Each row is a point. Each copy is the shape, with its points in the same order, turned, moved and blurred by noise. Say if it was mirrored as well.
(in the rows, 128 means zero)

Shape (6 x 2):
[[ 88 193]
 [172  74]
 [136 149]
 [181 156]
 [ 86  88]
 [134 135]]
Copy 1 (6 x 2):
[[ 83  95]
 [217 153]
 [139 131]
 [142 176]
 [187  74]
 [149 126]]
Copy 1 is: only turned
Copy 2 (6 x 2):
[[137 227]
 [ 86  81]
 [111 159]
 [ 60 153]
 [175 106]
 [110 140]]
Copy 2 is: mirrored

Shape (8 x 3):
[[110 142 100]
 [ 45 110  51]
 [111 115  73]
 [130 122 137]
 [134 128 171]
 [129 148 119]
 [125  91 140]
 [137 144 161]]
Copy 1 (8 x 3):
[[129 159 132]
 [208 195 131]
 [158 153 105]
 [116 117 144]
 [ 92 104 169]
 [105 145 135]
 [138  97 147]
 [ 85 117 159]]
Copy 1 is: mirrored
Copy 2 (8 x 3):
[[144 152 131]
 [221 121  92]
 [159 130  96]
 [110 127 143]
 [ 93 128 180]
 [126 164 141]
 [119  97 141]
 [103 144 174]]
Copy 2 is: mirrored
Copy 3 (8 x 3):
[[117 138  89]
 [145 130   7]
 [109 113  64]
 [134 125 128]
 [148 135 158]
 [110 145 118]
 [156 102 119]
 [134 147 152]]
Copy 3 is: mirrored
Copy 4 (8 x 3):
[[147 113 100]
 [214  87  60]
 [173 139  91]
 [130 111 147]
 [106  92 172]
 [118 124 118]
 [149 108 159]
 [ 98 108 148]]
Copy 4 is: only turned

Shape (11 x 6):
[[158  80 126 164  60  77]
 [ 83 163 161 121 116 148]
 [220  76  94 111 103  83]
 [ 96 141 160 107 118  74]
 [ 96 128 157 134 180 160]
 [ 54 163 132 190 160 173]
 [124 177 143 129  91 147]
 [ 95 159 154  66 156 180]
 [183  91  23 129  54  90]
 [166 151  77 122 164 107]
 [135 181 126 180  92 151]]
Copy 1 (11 x 6):
[[179 144  68 191 183 147]
 [114 173 106  81 136 137]
 [166  69  96 220 155 105]
 [153 182 103 106 168  94]
 [103 170 159 116 101 134]
 [ 87 208 163  95 159 193]
 [113 129  98  91 160 168]
 [ 66 146 112  78 108 108]
 [122  73  78 229 242 138]
 [118  76 162 145 171 111]
 [140 125 112 101 173 195]]
Copy 1 is: only turned
Copy 2 (11 x 6):
[[ 44 129 140 168  51 103]
 [106 112 188  83 146  88]
 [ 79 176  67 166  47  98]
 [108  81 148  83  83  94]
 [142  97 137 112 173 119]
 [130 106 210 108 182 165]
 [114 154 186 104 119  82]
 [134 130 129  62 181  80]
 [ 42 219 107 138  30 150]
 [155 169 107 115  85 143]
 [114 159 214 140 114 110]]
Copy 2 is: mirrored
